Every row gives one point. Examples show where two turns around zero, p and q, send a point. Write where each new point lands after one turn and then the other. Backwards means that the second turn is done in reverse. Each puzzle has new turns, and all numbers are rounded.

Turn p:
[ 2.37  2.29 -2.53] => [ 1.95  0.53 -3.63]
[2.01 1.85 1.03] => [ 2.10  2.00 -0.34]
[-0.10 -0.65  1.90] => [0.18 0.42 1.96]
[-1.25 -2.24 -0.48] => [-1.26 -2.10  0.91]
[-0.94  1.60 -0.57] => [-1.04  1.13 -1.19]
[-2.09 -2.86  0.66] => [-1.92 -2.00  2.30]
Turn q:
[ 2.79  1.28 -0.21] => [ 0.43  2.11 -2.20]
[2.39 0.41 1.55] => [ 1.70  2.23 -0.65]
[-3.18 -0.06 -0.38] => [-1.78 -1.74  2.02]
[-2.01 -1.64 -0.95] => [-0.35 -2.61  0.85]
Where do these land?
q, then p: [-0.80  1.12 -0.79] => [-1.57  0.08  0.19]
p, then q: [2.15 2.71 0.60] => [-1.23  2.18 -2.46]
q, then p backwards: [-0.27  1.19 -2.52] => [-1.95  0.35 -1.98]
q, then p: [-2.04 -2.92  1.20] => [ 1.96 -0.91  3.07]
q, then p: [ 0.97 -2.10  1.52] => [ 2.76 -0.13  0.14]

Turn p:
[ 0.40  1.50 -2.35 -0.09 -3.31  0.42] => [ 0.40  0.63  0.65  3.20 -1.49  2.37]
[-1.03  1.06  0.09 -1.81  0.07  0.73] => [ 1.05  0.58 -1.34 -0.85 -0.65  1.28]
[-1.63 -6.50 -0.01 -0.61  1.40  0.30] => [-2.75 -1.60 -3.01 -0.83 -2.16 -4.78]
[ 1.33  1.65 -1.44 -0.05 -0.36 -0.79] => [1.04 0.40 0.36 1.83 1.27 1.00]
[-2.54  0.91  0.42 -1.71  0.88 -2.11] => [ 1.68  2.96 -1.20 -1.33 -0.19 -0.86]
[ 1.63 -0.28  0.83 -1.57  1.12  0.60] => [ 1.28 -1.97 -0.93 -0.74  0.75 -0.10]
[-0.19  2.32  0.66  4.67  1.13  0.54] => [-2.73  1.17  3.19 -1.10  2.59  1.51]
[ 2.04 -0.67  1.80  1.17 -0.94  0.33] => [ 0.02 -2.19  2.27 -0.18 -0.14 -0.43]
Turn q:
[ 0.22  0.99 -0.16  0.09 -3.76  0.76] => [ 2.45 -0.10 -0.02 -1.67 -2.48  0.89]
[-3.50 -0.40 -0.90  0.19  1.93 -2.32] => [-2.66  2.49 -1.06 -1.65  2.07 -0.99]
[-0.78  0.68 -1.44  0.20  3.88  1.59] => [-1.54  1.03 -1.13  2.34  2.64  1.90]
[ 1.37  0.55  0.91  0.54 -0.21  0.13] => [ 0.02 -0.78  0.22  0.98 -1.31 -0.13]
[-0.52  2.67 -1.58 -2.39  3.55 -2.65] => [-0.39  3.47 -2.48  2.57  2.02 -2.50]
[ 2.80 -0.64 -0.80  0.79 -1.45 -0.17] => [ 1.28 -2.78 -0.98  0.06 -1.04 -0.47]
[ 0.01 -3.07  1.65 -0.58 -2.76  1.96] => [ 1.46 -2.08  3.46 -2.19 -0.15  0.86]
[ 0.39 -0.79  2.32  1.15 -1.18  0.69] => [-0.63 -1.23  2.00 -0.46 -1.74  0.42]
Where do these land?
q, then p: [ 0.38  0.67  2.45 -0.55 -0.39  2.70] => [-0.55 -1.76  2.53 -1.65 -0.97  0.94]
q, then p: [ 1.61  1.30 -3.31  0.23  1.60 -1.68] => [-1.79  1.33 -1.16  3.15  2.06 -0.45]
q, then p: [ 0.87 -3.08  1.43  2.03 -2.04 -1.93] => [ 1.56  0.05 -1.26 -0.17 -3.17 -3.19]
q, then p backwards: [-0.49  1.85  2.25 -2.81  1.48  0.43] => [-0.38  1.11 -1.29  1.55 -1.84 -3.19]
q, then p backwards: [-0.58 -0.63  0.23  0.44  2.22  1.92] => [ 1.00  1.43 -1.45  1.86  0.17  0.98]
p, then q: [-1.30  0.06  0.02  2.61 -3.28 -1.91] => [-1.12  1.45  1.33 -0.51 -4.19 -0.06]
p, then q: [-0.49 -0.18 -3.07 -1.95  0.41  0.46] => [ 0.12 -0.69 -3.09 -0.50  0.40  1.86]
